Each row is a point. The points of each table are mixes of a few directions, plus a little noise. Count the directions of each table, and those that both share. Where both have some left over, give the other angles between the two spaces (their principal angles), to ten degrees, smallest first.

First (4 x 2)
-3.0  -38.3
-0.1  1.1
1.2  22.5
1.2  14.6
Second (7 x 2)
1.9  27.5
1.3  21.8
-0.2  -6.4
-1.1  -17.6
-1.9  -32.7
1.9  27.5
-1.5  -20.8
Directions: first 1, second 1, shared 1

First (5 x 3)
24.5  -22.3  4.8
23.6  -6.7  20.2
-23.7  15.8  -10.4
0.9  -0.5  0.8
-25.4  13.3  -15.3
Second (4 x 3)
-29.7  -12.8  8.6
39.0  20.0  0.8
1.3  -2.5  -11.7
-10.9  -4.6  2.2
Directions: first 2, second 2, shared 1; angles 70

First (5 x 4)
-15.3  9.1  -20.0  -1.1
3.1  -1.6  4.0  0.1
-21.2  12.5  -27.2  -1.7
33.6  -20.0  43.4  3.3
-0.2  0.4  -0.7  0.0
Second (6 x 4)
-34.7  -8.7  -20.2  -3.2
29.1  9.0  14.4  7.5
-9.5  3.9  -15.3  13.6
-21.7  -4.0  -14.6  1.1
1.5  -1.6  3.8  -4.0
34.8  1.0  32.2  -14.5
Directions: first 1, second 2, shared 0; angles 30

First (6 x 6)
-0.4  -16.4  21.1  15.2  -17.8  -12.4
-11.0  9.1  11.7  -7.0  7.0  -15.2
-9.3  11.0  5.9  -9.0  9.5  -10.6
-15.1  19.1  7.9  -15.7  16.7  -16.2
7.4  -11.9  -0.8  10.0  -10.9  6.2
28.4  -10.9  -45.8  6.4  -4.4  48.3
Second (8 x 6)
33.8  13.4  -1.2  13.6  14.6  -19.6
-26.4  -1.8  -18.0  24.9  -1.7  -3.6
23.2  9.6  -7.8  26.2  13.4  -19.7
5.6  -14.1  0.1  24.3  1.1  0.6
9.9  7.3  5.8  -16.4  1.5  -0.9
-15.0  17.8  -2.5  -31.6  -3.3  0.7
-25.6  -32.3  11.6  -6.6  -17.8  29.3
-5.8  0.0  11.8  -34.8  -7.9  13.2
Directions: first 2, second 3, shared 0; angles 30, 90

First (8 x 8)
-14.3  -23.4  10.9  -11.5  -32.5  5.5  24.8  -35.2
-8.9  10.6  -24.1  -13.7  -1.8  -1.1  -4.0  19.5
14.4  8.4  -20.4  18.3  -4.1  0.3  1.0  -12.6
-6.2  -0.3  2.0  -0.2  3.1  -1.9  0.2  3.5
-13.2  -1.4  -50.8  2.0  0.7  -1.0  -8.5  22.4
12.1  38.2  38.6  -4.0  21.9  -7.2  -4.5  6.5
19.2  -16.2  32.7  -21.1  -3.8  8.5  -5.6  5.7
-4.3  -16.8  11.4  31.3  15.8  -3.3  -3.1  -9.6
Second (10 x 8)
-31.1  -10.0  -17.6  11.9  9.1  0.9  1.7  -10.9
16.5  8.1  10.1  -7.4  -2.1  0.5  -2.1  5.2
-14.2  -13.4  -9.2  8.2  -4.7  -3.0  4.8  -2.3
8.6  -12.3  2.6  1.4  -16.7  -6.4  6.6  6.9
-14.7  -35.3  -13.0  14.9  -24.9  -11.2  15.9  3.5
11.2  -8.8  4.0  -0.5  -15.3  -5.4  5.9  7.5
-22.6  34.9  -6.5  -4.1  46.8  17.5  -19.2  -20.5
38.8  -0.2  20.4  -10.9  -23.3  -6.9  4.4  17.3
39.3  15.1  22.5  -15.8  -9.5  -0.6  -2.8  13.3
-31.7  23.0  -12.9  2.6  40.9  14.2  -14.8  -20.7
Directions: first 5, second 2, shared 1; angles 50
